Rows are points. Each copy is the shape, with its points in the same order, turned, moved and blurred by noise. Say if it was mirrored as well.

Shape (6 x 3):
[[  0   7 -55]
 [ -1  19  -2]
 [  2  -7 -30]
 [  8   2  22]
 [ -6   2  13]
 [-19   2  31]]
Copy 1:
[[ -8  -9 -58]
 [ -3  13  -9]
 [-10 -18 -31]
 [ -1  -6  20]
 [-15  -4  13]
 [-31   3  27]]
Copy 1 is: only turned
Copy 2, 6 rows:
[[-10 -19 -52]
 [  3 -16  -4]
 [ -2   5 -34]
 [ 10  12  16]
 [  3   4   6]
 [-10  13  31]]
Copy 2 is: mirrored
Copy 3 (6 x 3):
[[ -8   2 -60]
 [-18  21  -7]
 [ -7  -9 -30]
 [-10  10  20]
 [-23   6  15]
 [-36   3  25]]
Copy 3 is: only turned

Shape:
[[ 12  17   4 -27]
 [ 15  18  22 -16]
 [ 23 -14 -52  25]
 [ 10  -3  22 -30]
 [-29   0   1 -20]
 [ 11  14   3  26]
 [  0  -1   4  29]
 [-21 -35  -7 -39]]
Copy 1 (8 x 4):
[[  6  22  10 -22]
 [  5  20  28  -9]
 [ 18 -14 -48  24]
 [  3   3  28 -27]
 [-35   4   1 -24]
 [ -4  10   5  31]
 [-13  -4   2  29]
 [-21 -27  -6 -47]]
Copy 1 is: only turned
Copy 2:
[[  7   9  -4 -28]
 [  6 -10 -13 -32]
 [ 22  15   8  51]
 [  6  -9  13 -37]
 [-26  19  18 -19]
 [-10 -14 -21  17]
 [-16 -15  -4  19]
 [ -8  19  55 -16]]
Copy 2 is: mirrored
Copy 3 (8 x 4):
[[  6  10   2 -20]
 [ 15  10  19  -9]
 [ 21 -33 -60   9]
 [  1  -6  23 -20]
 [-31   6   2   3]
 [ 24  -1  -7  26]
 [ 13 -13  -6  37]
 [-44 -26  -1 -18]]
Copy 3 is: only turned

Shape, 9 rows:
[[ 20 -24  17  18 -23  14]
 [  1  41 -15  58   2  35]
 [ 26  19  33  -5   3  25]
 [  6  -8 -23   3  25  -6]
 [ 21   6  -6 -12  -6  -8]
 [-19 -11  15  10  16 -21]
 [ 29  14   8  -8  23 -32]
 [-13 -21  42  12 -18  15]
 [-11  24   8  27 -12 -23]]
Copy 1, 9 rows:
[[  8 -30   9  34 -27  19]
 [ 12  46 -23  60  -1  49]
 [ -2  13  35  10 -18  37]
 [  8   1 -23  12  15  -7]
 [  6   8  -1   3 -26  -3]
 [-29  -4   1  28   9  -8]
 [  3  25  25   1  -7 -23]
 [-38 -24  16  38 -18  31]
 [-27  32  -8  46 -24  -3]]
Copy 1 is: only turned
Copy 2, 9 rows:
[[ 25 -17  17  -6   0  36]
 [ 19  42 -14  33  43  56]
 [ 32   3  15  32   3  -2]
 [  3   0 -24 -17  33   2]
 [ 19  13  -7 -14  -1  -3]
 [-21  -1  18 -14  30   3]
 [ 23  19   8 -20  26 -29]
 [ -8 -21  36  14  -1  30]
 [ -8  40  20 -10  19  22]]
Copy 2 is: mirrored

Shape:
[[ 25  14 -43  28   0  19  15   7 -10]
 [-28  26 -22 -27 -40  -4   7 -20 -11]
 [-11 -26  14  20  13  -9  -8   1 -28]
 [ -2  -6   8   0  10 -40 -30 -19   2]
 [-20   0  29   1 -23  -9  18   2  -3]
 [-12  -8  22  -5  31  12  28 -24  26]
 [-21  14 -29  28  24  -8   4  -1  -7]
 [ 34   5 -14 -20   9  20  -5  25   3]
 [ 21 -16  -6  -5 -12   3   4  -9   2]
 [ 14 -23  19   2   3  18 -39   2   5]
 [ 12  -3  18   6 -47 -37 -43 -25  -2]
 [ -2 -23 -45  17   6  -7 -18  -4  39]]
Copy 1:
[[ 22  -4 -44  26 -16   6  13  35 -11]
 [-10  15 -15 -43 -41  14  11  -5  -5]
 [-13 -28  17   9  16 -10  -1  15 -32]
 [-11  -4   4 -12  31  -2 -21 -21 -10]
 [ -1   7  36 -13 -21 -17   4   9  -7]
 [  6  -6  21   3  23 -12  47  -7  18]
 [-27  12 -23  23   8  -3  18  13 -15]
 [ 33  -7 -23 -16  23   1   4  44   9]
 [ 23 -26  -6 -13  -4  -5  -2   9   2]
 [  9 -32  14  -3  26  19 -19  25  16]
 [  9 -11  14 -18 -13  11 -60 -23  -3]
 [-18 -22 -39  16  13 -16  -7  -1  34]]
Copy 1 is: only turned
Copy 2:
[[ 27   5 -48  13  20  35  22  13  -2]
 [-22  32 -52   8 -26  -2 -16 -15 -15]
 [  5 -25  10  32  17   3  -6  -1 -21]
 [ 22 -16  -3   4   8 -20 -31 -21  -4]
 [-12  13  11  11 -25 -13   7   5 -14]
 [-21   7  20   0  21   2  15 -26  29]
 [ -7 -11 -39  19  33  -6  14   4  -6]
 [ 21  23  -3 -10  23  43 -14  19  -5]
 [ 23   3  -8   8  -4  23  -9  -5   7]
 [ 11 -24  17 -19   6  33 -17  -6 -15]
 [ 37 -20  -3 -12 -42 -17 -26 -19 -30]
 [ 12 -35 -39  -2  12   8 -18   9  34]]
Copy 2 is: mirrored
Copy 3 (12 x 9):
[[ 20  21 -31  26  11  25   0  20 -20]
 [-44  23 -18   0 -33 -13  16   5   5]
 [ -1  -6  22 -19  15  12   8 -21 -37]
 [ -6   5   9 -19   4 -14 -21 -45  -2]
 [-15   5  19 -21 -23  17  29  -5   4]
 [ -7 -15  28  11  30   1  25  -3  29]
 [-17  19 -22  -5  33  23   9 -14 -19]
 [ 32  14   1  -3   6  -8 -19  34  -4]
 [ 13  -5   3   7 -15  -4  -5   1   1]
 [  9 -16  36  -9   0   7 -42   5 -15]
 [ -8  12  14 -13 -53   5 -38 -48  -3]
 [  1 -30 -40  -1  23  11 -31  -8  13]]
Copy 3 is: mirrored
Copy 4, 12 rows:
[[ 25  -8 -26  -8  50  27  23  13  -3]
 [-24  21 -33 -32   6 -15  -4 -18  15]
 [ -2 -32   7   3  -6  17  -9 -13 -36]
 [ 19  -8   7  12  -9 -15 -36 -18 -24]
 [-23 -18  13  -7 -12 -19  12  -6   0]
 [ 17   7  31  12 -19  13  33 -33  10]
 [  1  -4 -22  32  30  16   6 -22 -14]
 [ 23  14   5 -13   5  26   6  39   0]
 [ 25 -13  -1 -23  -4  10   2   7   0]
 [ 17 -24  28  -6 -11  31 -29  12   5]
 [ 14 -34   7 -28   2 -38 -55  -2   1]
 [ 46 -19 -39  27  -8  17 -10  -5  17]]
Copy 4 is: mirrored

Shape (14 x 11):
[[ -8  -3  -9  15   4 -15  -4  12  14  20 -16]
 [ 35  -6  21   1 -21 -27  10 -29   4  12  25]
 [  0  19  -9  -4  13   0 -19  -9 -13   7  -5]
 [ 18 -16  24  14 -17 -10  19 -26   5 -22  27]
 [ 26 -37  15 -28   6 -18  14 -19   0 -24  28]
 [-15 -10 -13  17 -15  -9   0 -28  23  10  -9]
 [-16   7   3 -23   7   2  16   3 -13   4   4]
 [  6  14  -5   1   8 -11 -14  -6 -27  -7   9]
 [ 18  11 -10 -16  23   9   6  -3 -10  -8  -3]
 [  6  10 -11  11  -1  -2  -6  -6  -6   4 -13]
 [ -5  26 -14  -4 -11  -1 -13   8   6   0   2]
 [ -6 -23 -13  17 -23   8  -1  -6  11  20  -1]
 [ 10   0 -13 -17  -1 -10   8  -6 -21 -18 -13]
 [  8  -1 -27  -7  18 -13  14  -3 -10  -1  11]]
Copy 1, 14 rows:
[[  3  21  -6  -6   2 -21 -23  -5  11  15  13]
 [ 35 -28  21 -32  -9 -23  13  -4 -18  -9  21]
 [ 16  15 -14 -18  15  -5  -3  -3   6  -1 -19]
 [ 33 -25  19  -2   1  -6   8 -10 -20 -30  27]
 [ -8 -25  19 -32  11   3  17   0 -23 -45  33]
 [ 14   1  -3  -4  -6 -16 -12 -35  23  -4  18]
 [-13   9   0  -1  10   3  15  -6 -15  -2  -9]
 [ 20   1 -16 -15  19  -9   0   9  -9 -14 -16]
 [ 11  26 -11 -25  11  15  10   5 -10 -14   0]
 [ 21  12 -16  -8  -1  -4 -13  -4   3   0  -3]
 [  9  14  -3   2  -1  -9   8  10  20  -1 -10]
 [  7 -19  -8   1 -12  -1 -21 -17  17  12  19]
 [  4  17 -13 -16 -12   0   3  -2 -16 -29  -7]
 [  3  15 -30 -18  10  -4  17  -1  -9 -13  14]]
Copy 1 is: mirrored
Copy 2 (14 x 11):
[[ 11  -6 -23  -4  -5 -15   9   7  22  18  -5]
 [ 60 -21   8   0 -11 -11  12 -23 -26  -1 -12]
 [ 19  -1   4  -2   9  16  -8   7  25  -6 -11]
 [ 31  -3  10  12 -22 -12  10 -27 -38 -16   7]
 [ 19 -12   3 -21   6   1   7 -22 -57 -21  -3]
 [  6 -26 -17  17 -16 -11   5 -27  17   6  -7]
 [  5   1  14 -10  17   9  30   1   8  -8   2]
 [ 26  -1   8   9   8  15  -6  19   2 -12  -6]
 [ 17  15  -3 -18   6  32   6  -2   4 -12  -4]
 [ 19   1  -7   6 -11  10   2   4  17   1 -13]
 [ 17 -18   4  -7 -15  11   8  15  29  -8   4]
 [  0 -21  -1   7 -25  -4   9 -13   5  30  -6]
 [  8  -2  -7  -1   0  25  18   8  -8 -20 -21]
 [ 18  -6 -18  -1  12  28  12   3  -7   1   7]]
Copy 2 is: mirrored
Copy 3, 14 rows:
[[ -3   1 -20  14   8  -2   1  19  22   9 -15]
 [ 28  -1  31  28 -21 -14   3 -19  26  -4  19]
 [  8 -13  -3 -17   0  -4   1   3 -12   8  -9]
 [  5  14  17  28 -13  -5   3 -35  13 -30  25]
 [ 24   6  25  -5   8  -2  -7 -18  32 -39  43]
 [ -2   1 -19  11  -7  -7  25 -17  31   1 -16]
 [-16   3  17 -16  13  13   3   2   8   8  13]
 [ 10   1   0 -13  -1 -11 -15  -6 -13   8   9]
 [ 18   5   6 -17  17   8  11   9 -14  -8  10]
 [ 12   6 -10   2  -3   1   4   1  -2   7 -11]
 [ -8   1 -13 -10 -19  -2  13  15  -1  12   7]
 [  2  -4 -24  19  -8  21  12 -15  32   7  -4]
 [ 15  27   5 -24   5   5  -2  -5   5   0   7]
 [ 16   9  -5 -10  23  -5   8  -2   5  11  22]]
Copy 3 is: mirrored
Copy 4 (14 x 11):
[[ -7 -14   1  -7  16  -9 -17  13  14  13   7]
 [ 23 -18   7  25 -37 -33  -7 -16   2  14  -1]
 [ -5  14 -17  -8   1  -2  -5  -3  -2   3 -15]
 [  4 -31  15  31 -32 -30   4 -42  14  -7  -1]
 [ 19 -41  20   2 -39 -20  23 -23   3   1 -39]
 [-11 -30 -23 -12 -13 -15 -18  -8  17   1  17]
 [ -7   4   9 -12  -8   7  25  -8   3  17  -2]
 [-12  13  -8   5  -3 -14   1  -6  -5   4 -24]
 [ 11   3 -15  -1   6   0  24 -10  -4  -9 -15]
 [-12  -2 -16   8   6  -6  -5   2  -1  -5  -2]
 [ -6  22  -4  -5  -6  -5  -1  11  14 -15   3]
 [-15 -31 -11  12 -18  12 -10   7  16   9  17]
 [-12  -4  -4   1  -7 -13  26  -3 -20 -11  -8]
 [ -2 -11 -17   6   1 -16  28   3  13   6 -19]]
Copy 4 is: mirrored

Shape, 15 rows:
[[  5   5 -12  -5   3  -7  29   2 -10 -10  10  -6]
 [  7  -7   5   4   5  18   7  -4   0   7   8  -5]
 [-13  -6 -12   2  -3  54   0   3  -7 -26  11  -9]
 [  6   3  15  -6   1  23 -14   5 -11   8  -1  17]
 [ -5  -5  18 -11   4 -10 -10   5   7   2  -7  -8]
 [  5  -4   1  15 -14 -10  -5   7  -8 -11   9  -1]
 [-40   8 -12  -1  -1  -9  -9   0  -6  12  -5  -8]
 [ 13  -2 -12   2   7  -8 -13   7  -8  -6  -3 -10]
 [ 10  10  -9   4   7  -3  -5  -6  17  -4   4 -10]
 [  8  -7  -7 -14   2  -8 -13   1   4  10  11  11]
 [  7   5 -13  -6   1  -8 -14   2  33   6 -26  -5]
 [  5  -4 -13  -7   1   6  11   5 -10   5  -6   2]
 [  3  16 -11  -9  -9  -1  -7 -10  -9   7  10  -8]
 [-22   5  -3   1   7 -11 -10   3  -9   4  11  14]
 [ -1  -3   0  -5   4  -2  -2 -25  -7  -8   3  -1]]
Copy 1 (15 x 12):
[[  1  14 -14  -3   2 -16   9   1  -3 -12   5 -30]
 [  9  -8  -7   6   2   5  13   3  -6   9   8 -11]
 [ -3  -9 -34  20 -14  22  22  36 -16 -13  12  -8]
 [ 13   4   6   5  -5  20  -3   4 -25   4  14  10]
 [ 13  -5  11  -1   2 -23   2  10  -8   3   2  15]
 [ -6   0   4  20  -7 -14 -10  -3   2 -11   4 -10]
 [-30   5  -5  -2  -4 -21   6   4 -14  10 -17  19]
 [  8  11 -13  21   4 -18 -15   4  -5   2   4   2]
 [ 15  12 -13  13  -2 -11   8   4  15   7   1   2]
 [  6   1  -9  -3  -6  -7 -11 -13  -2   8  15   9]
 [ 21   8 -12  -5   1 -10 -14  10  14  10 -19  24]
 [  5   2 -17  -4   2  -5  -3   3 -14   2  -1 -14]
 [  0  12 -10   9 -22 -11   1  -6 -11  14  -3  -4]
 [-22  11   3   0  -1  -8   2  -4 -10  -4   8  14]
 [ 10   1 -14  12  -4 -13  13 -16 -14  -3   0   3]]
Copy 1 is: mirrored
Copy 2 (15 x 12):
[[ -9   5  -4 -13  -3 -12  29   4  -9   0  -6  -2]
 [  8  -1  -2   7  -6  11   5   1 -20   6  -5   6]
 [-14  -7  -1  -3 -27  35   3  -7 -31 -33   2   8]
 [  6   6  16  -7   4  21 -20   5 -20   7  -6  13]
 [ -3  -3  -3   2   0  -9 -24  16   1   8  -4   0]
 [  2   6   6  -8  -7  11   1   3   8   4   5 -20]
 [-30  16 -25 -10  -2   3 -14   3   0  13  22  10]
 [  9   1 -13 -18   7   2  -6   2   3  -7  -1  -9]
 [ 19   8 -14  -3  -9  -6   1   9   5  -9   3   7]
 [ 13  -9   1 -19   5   2  -7  14  -6  12  12   7]
 [ 14  -5 -20  -7  -1  -3 -16  14  29  -3  -3  25]
 [ -4  -5  -3 -15   4   7   8  -1  -8   4  -9  11]
 [  6  14 -14 -24 -15   1  -2   6 -11  13   4   6]
 [-12  15   3 -11   8   0  -9   6  -6   8  25   4]
 [  4  -2  -2  -9 -13 -12  -7 -14 -11   6   6   2]]
Copy 2 is: mirrored
Copy 3 (15 x 12):
[[  7  25   6  -4   8  -3  -2 -12 -13  10  -3 -20]
 [ 16   2  13   6   9  11  11  -1   1   8   4   2]
 [  2  10  14  -5   0  60  17 -11   6   2   4 -12]
 [ 18  -6  21  -5   6  21   0   8 -16  -1 -14  22]
 [ -8  -5  13  -8  10  -5  -5  20   2  -7  -4   6]
 [ -3   1  14   5  -8   4 -17  -8 -13  -4  10   0]
 [-32  15 -13  -4   1   6  -5   4  -3  12 -11  22]
 [  0  -1  -7  11   6   7 -14  10 -17  -6   2 -11]
 [ 13  15  -9   7   4   2  -8   5   5 -12   5  -1]
 [ 14  -3  -2  -9   7   4 -22  10  -8   9   2   9]
 [  7   6 -11  12  -2  -1 -25  29  16  -8 -20  -1]
 [  8   8   7   5   4  10  -5   3 -12  16 -13  -8]
 [  8  13  -9  -8 -13   3   0   6 -13   5   3   8]
 [-11  10   0  -9  14   7 -17  -7 -14   3  -3  24]
 [  7  -5  -8 -11   4   0   6  -8  -3  -6  -3   1]]
Copy 3 is: mirrored
